Each row is a point. The points of each table are mixes of a few directions, plus a little noise. How many directions does each table use, and how many do they share? Where both have some left over, give the other angles between the two spaces (their principal angles), to ten degrees, smallest first.

First:
[[-1.30 -1.93]
 [-0.38 -0.44]
 [-0.76 -1.05]
 [ 2.37  3.52]]
Second, 5 rows:
[[ 4.07 -1.90]
 [-2.57  1.19]
 [ 0.22 -0.13]
 [-1.69  0.79]
 [ 0.10 -0.09]]
Directions: first 1, second 1, shared 0; angles 80

First:
[[ 2.22 -1.56 -0.41  0.06]
 [ 1.52 -1.06 -0.28  0.04]
 [ 3.30 -2.30 -0.60  0.09]
 [ 1.21 -0.85 -0.23  0.03]
 [-2.41  1.69  0.44 -0.06]
 [-4.08  2.86  0.75 -0.10]
 [-4.27  2.99  0.79 -0.10]
 [ 2.54 -1.77 -0.47  0.06]]
Second (6 x 4):
[[-3.29  2.35  0.23 -0.22]
 [ 3.45 -2.14 -3.31 -0.89]
 [-0.04 -0.08  0.99  0.35]
 [-1.66  1.09  1.02  0.22]
 [-1.36  1.11 -1.22 -0.56]
 [ 2.90 -2.33  2.31  1.10]]
Directions: first 1, second 2, shared 1

First:
[[ 2.12 -1.47  1.65 -0.46 -0.35  0.62 -0.55 -0.11]
 [-1.95  3.66  0.14  0.79 -4.59 -3.00  0.62  1.68]
 [ 1.56 -1.85 -1.92  1.20  2.01  1.47  0.75 -0.02]
 [-0.39 -0.16 -2.85  1.63  1.29  0.47  1.05  0.26]
 [-1.94  0.89 -0.87 -0.16  1.04 -0.13  0.03 -0.40]
 [ 2.38 -1.21  3.73 -1.55 -1.75  0.01 -1.27 -0.25]
 [ 0.57 -2.47  1.21 -1.99  3.81  2.11 -1.23 -1.89]
 [-1.70 -0.48 -0.64 -1.08  3.31  1.14 -0.52 -1.44]
 [-0.76  2.98 -0.53  1.73 -4.69 -2.58  1.05  1.97]]
Second, 9 rows:
[[ 1.96 -0.75 -2.83  2.83 -0.56  0.36  1.81  1.36]
 [-1.03  2.45  5.55 -2.87 -4.73 -2.64 -1.98  0.03]
 [ 0.94  0.37  0.09  0.86 -2.04 -0.69  0.47  0.92]
 [ 1.51  0.15 -0.75  1.71 -2.22 -0.60  1.00  1.33]
 [-1.12 -0.52 -0.29 -0.96  2.69  0.94 -0.53 -1.15]
 [-2.20  0.69  2.87 -3.10  0.96 -0.22 -1.89 -1.56]
 [-1.69 -0.49  0.25 -1.69  3.19  1.02 -0.93 -1.58]
 [ 1.71 -0.94 -3.08  2.68  0.26  0.70  1.70  1.09]
 [-0.07 -0.98 -1.90  0.55  2.49  1.20  0.46 -0.45]]
Directions: first 3, second 2, shared 2

First (11 x 11):
[[ 0.40 -0.11  0.93  2.20  0.18 -0.30  1.73  0.82  0.33  0.52  0.23]
 [ 3.90  3.83 -4.27  1.06 -2.91  1.52  0.04 -0.59 -0.16 -0.01 -2.86]
 [-2.25 -1.42 -2.14 -5.44 -1.28 -1.60 -4.18 -0.27 -0.54 -1.13 -3.32]
 [ 0.30  0.11  1.10  1.12  0.96  1.30  0.57 -0.43  0.24  0.09  1.86]
 [-2.76 -2.12  2.98 -1.70  2.85  3.34 -3.42 -2.74  0.50 -1.58  4.29]
 [ 0.70  0.98  0.26 -0.84  0.43 -3.01  2.99  1.22 -1.30  1.98  0.90]
 [-1.97 -2.61  2.79  1.73  1.52  0.30  0.16  0.56  0.84 -0.42  1.22]
 [-1.01 -2.03  1.03  1.79 -0.12  0.45 -0.42  0.76  1.19 -0.85 -1.16]
 [ 1.70  1.79 -1.71  0.32 -0.90  1.30 -0.27 -0.79 -0.04 -0.19 -0.66]
 [-1.75 -2.14  1.07 -0.36  0.27 -1.95  0.14  1.30 -0.02  0.10 -0.92]
 [ 2.90  3.46 -2.13  0.15 -0.96 -1.37  2.76  0.43 -1.19  1.72 -0.30]]
Second:
[[ 2.77 -3.17  0.98  2.18  2.21 -0.16 -0.93  1.84  1.46  1.51  2.00]
 [-1.56  2.56 -1.12 -1.59  0.37 -3.37 -0.30 -1.78 -0.48 -1.87  1.26]
 [ 0.30 -0.74 -2.17 -0.44 -1.63 -1.31  0.92 -0.06  0.85 -0.86 -1.88]
 [ 0.59 -1.17  0.07  2.64  1.68  1.65 -2.35 -0.16  1.70  0.02 -1.30]
 [ 0.11 -1.49 -1.32  1.21 -3.67 -0.72  2.64  0.91  1.04 -1.86 -1.69]
 [ 0.90 -2.69 -2.12  1.43  0.25  0.93  0.09 -0.57  2.58  0.18 -3.29]
 [ 0.69 -0.94  1.94  1.84  3.17  1.82 -1.61 -0.03  0.57  1.27  1.60]
 [-1.17  2.32  1.55 -3.42  0.21  0.35  1.47 -0.42 -2.90  1.66  2.15]
 [-3.37  3.32  0.42 -2.08 -1.26 -1.56  2.69 -2.32 -1.57 -2.02  1.62]
 [ 0.84  2.10  1.73 -1.71 -1.34  2.43 -2.60  2.65 -3.30  1.83 -0.57]]
Directions: first 4, second 6, shared 2; angles 50, 80

First (8 x 14):
[[ 0.70  1.64 -0.37  2.19  2.31 -0.14 -1.73  0.16 -2.48 -0.15 -0.64  0.66
  -0.15 -0.92]
 [-0.98  0.50  1.43 -4.27 -3.53 -0.29  2.69  1.56  3.93  1.63  2.53 -0.41
  -0.11  0.45]
 [-1.48 -5.19  0.53 -1.97 -2.30  0.05  0.80 -1.20  1.40 -1.23 -0.86 -0.67
   0.20  1.78]
 [ 1.27 -4.51 -1.93  1.79 -0.42  2.22  1.15 -4.59  0.90 -1.87 -2.26 -0.72
   0.25  1.93]
 [-1.21  1.91  1.12  0.20  1.52 -2.01 -2.57  3.18 -2.59  0.21  0.21  0.57
  -0.04 -1.35]
 [ 0.99  3.87  0.90  1.15  3.02 -0.09 -1.52  0.19 -2.90  1.23  1.09  2.35
  -0.56 -1.91]
 [ 1.98  0.46 -2.48  3.11  0.77  1.41  0.54 -1.94  0.34 -0.75 -1.48 -1.17
   0.29  0.31]
 [-1.09  1.43  0.90 -2.14 -1.51 -1.10  0.50  2.73  1.45  0.99  1.40 -0.59
   0.00 -0.27]]
Second (10 x 14):
[[ 0.09  0.20 -0.03 -0.20 -0.19  0.07  0.27 -0.06  0.35  0.19  0.24  0.09
  -0.01 -0.01]
 [-0.83 -2.85 -0.73  3.88  3.22 -1.16 -4.42 -0.07 -5.05 -2.72 -3.62 -0.07
   0.35 -0.08]
 [ 0.36  1.06  0.18 -1.30 -1.06  0.43  1.48  0.08  1.64  0.92  1.13  0.04
  -0.04  0.02]
 [ 0.50  1.79  0.47 -2.33 -1.96  0.63  2.61 -0.01  3.10  1.68  2.16  0.07
  -0.18  0.05]
 [-0.29 -1.08 -0.37  1.46  1.20 -0.43 -1.58  0.00 -1.83 -0.93 -1.28 -0.05
   0.13 -0.04]
 [ 0.46  1.48  0.34 -1.99 -1.64  0.59  2.24  0.09  2.53  1.42  1.84  0.06
  -0.13  0.07]
 [-0.94 -2.92 -0.76  3.88  3.25 -1.20 -4.45 -0.08 -5.05 -2.73 -3.69 -0.18
   0.32 -0.12]
 [ 0.74  2.28  0.59 -3.06 -2.57  0.89  3.47 -0.02  3.96  2.17  2.82  0.17
  -0.22  0.16]
 [-0.56 -1.78 -0.47  2.42  2.02 -0.67 -2.70 -0.04 -3.12 -1.65 -2.17 -0.02
   0.20 -0.03]
 [ 0.58  1.99  0.55 -2.65 -2.21  0.78  3.05  0.12  3.41  1.86  2.47  0.09
  -0.21  0.09]]
Directions: first 4, second 1, shared 1

First:
[[-1.43  1.50  0.91  0.63 -0.31  0.85  0.04 -0.79 -0.15 -0.39 -2.00 -0.57
   0.40  0.12 -2.61 -2.36  2.16  0.61  2.28 -0.18]
 [-0.13 -0.36  0.71  0.95 -0.53 -0.47  0.86 -0.90  0.26 -0.49 -0.49 -0.40
  -0.74  0.62 -1.79 -1.33  1.77  1.80  2.24  0.72]
 [ 1.65  1.44 -0.45 -2.24 -0.74 -0.38 -0.85 -1.34 -0.75  1.10  0.33  1.57
  -1.40 -0.41 -1.68 -1.40  1.63 -1.95 -0.36  1.33]
 [ 0.74  0.50 -0.73 -1.43  0.24  0.09 -0.89  0.41 -0.38  0.69  0.72  0.83
   0.13 -0.62  1.09  0.86 -1.06 -1.94 -2.05 -0.13]
 [-1.88 -5.58  0.39  5.02  1.35 -0.75  2.60  3.16  2.18 -2.21  1.58 -3.02
   1.82  1.35  5.53  4.94 -4.85  5.18 -0.24 -2.07]
 [-1.96 -1.24 -0.45  1.44  1.70  1.20 -0.21  3.05  0.56 -0.64  0.25 -1.40
   2.93 -0.42  4.75  3.76 -4.67 -0.22 -2.90 -2.87]
 [ 3.14  2.68 -0.49 -3.90 -1.60 -0.89 -1.28 -2.99 -1.35  1.88  0.43  2.84
  -2.96 -0.56 -3.99 -3.31  3.87 -3.01  0.35  2.90]
 [ 2.45 -0.72  0.39 -0.50 -1.65 -2.06  1.06 -2.70  0.06  0.30  0.94  1.10
  -3.32  0.95 -3.28 -2.35  3.59  1.67  2.75  3.00]
 [-1.66  1.16  0.23  0.28  0.58  1.34 -0.50  0.71 -0.14 -0.28 -1.33 -0.63
   1.59 -0.37  0.10 -0.16 -0.44 -0.66 -0.15 -1.39]
 [-1.31 -0.94  0.12  1.45  0.70  0.48  0.40  1.31  0.49 -0.70 -0.15 -1.14
   1.34  0.14  1.77  1.42 -1.73  1.01 -0.31 -1.31]
 [ 0.42  1.57 -0.55 -1.79  0.08  0.59 -1.23  0.02 -0.66  0.80 -0.07  0.90
   0.23 -0.79  0.05 -0.14 -0.21 -2.48 -1.54 -0.18]]
Second, 11 rows:
[[ 1.41 -1.97  0.87  1.02 -0.42 -0.97  1.23 -0.41  0.64 -0.43  1.08 -0.64
  -1.06  0.37  0.39  0.10  0.40  2.08  1.33  1.08]
 [-1.62  1.42 -2.25  0.54 -0.28 -0.11  0.01 -0.12 -0.15  0.55 -1.72  1.66
  -0.57  2.12 -2.02 -0.95  0.34  0.87  0.49 -1.16]
 [-5.95  0.83 -1.98 -0.70 -0.52 -1.26 -2.81 -2.85  0.79 -0.49 -1.08  1.28
   2.52 -1.43 -4.98 -3.95  6.82 -1.55  0.87 -0.90]
 [-0.65  4.18  0.80 -2.54  0.39  2.65 -3.51 -0.36 -0.28  0.85 -1.14  0.26
   2.37 -2.68  0.26 -2.96  2.14 -4.13 -0.69 -2.33]
 [ 0.56 -2.89  1.08  1.01 -0.40 -1.69  1.19 -0.76  0.71 -0.97  1.71 -1.02
  -0.47 -0.41  0.16  0.62  0.99  1.64  0.95  1.85]
 [ 2.67  0.66 -0.31  0.04  0.89  1.56  1.64  3.11 -1.38  0.94 -0.52 -0.15
  -0.94  1.53  3.23  4.06 -6.93 -0.41 -2.64 -0.09]
 [ 0.09 -0.17 -0.61  0.38  0.07 -0.12  0.70  0.54 -0.21  0.06 -0.21  0.28
  -0.43  0.87  0.05  0.97 -1.41  0.47 -0.31  0.12]
 [-0.14  0.23  0.31 -0.09 -0.22 -0.07 -0.51 -0.57  0.24 -0.02 -0.05  0.11
   0.09 -0.33 -0.33 -0.94  1.27  0.11  0.72 -0.21]
 [ 3.94 -3.50  2.25  2.43 -1.34 -2.02  2.72 -1.34  1.66 -0.76  2.21 -1.05
  -3.41  1.66  0.71 -0.64  1.26  5.75  4.21  1.91]
 [ 0.50 -1.19  0.90 -0.13  0.27 -0.28  0.22  0.21  0.03 -0.42  0.87 -0.90
   0.39 -0.95  1.08  1.11 -0.65 -0.57 -0.72  0.88]
 [-0.76  2.46 -1.20 -1.64  1.33  2.03 -0.93  2.27 -1.72  0.84 -1.45  0.37
   1.71 -0.77  1.53  2.63 -4.29 -4.13 -4.07 -1.13]]
Directions: first 3, second 4, shared 1; angles 30, 80
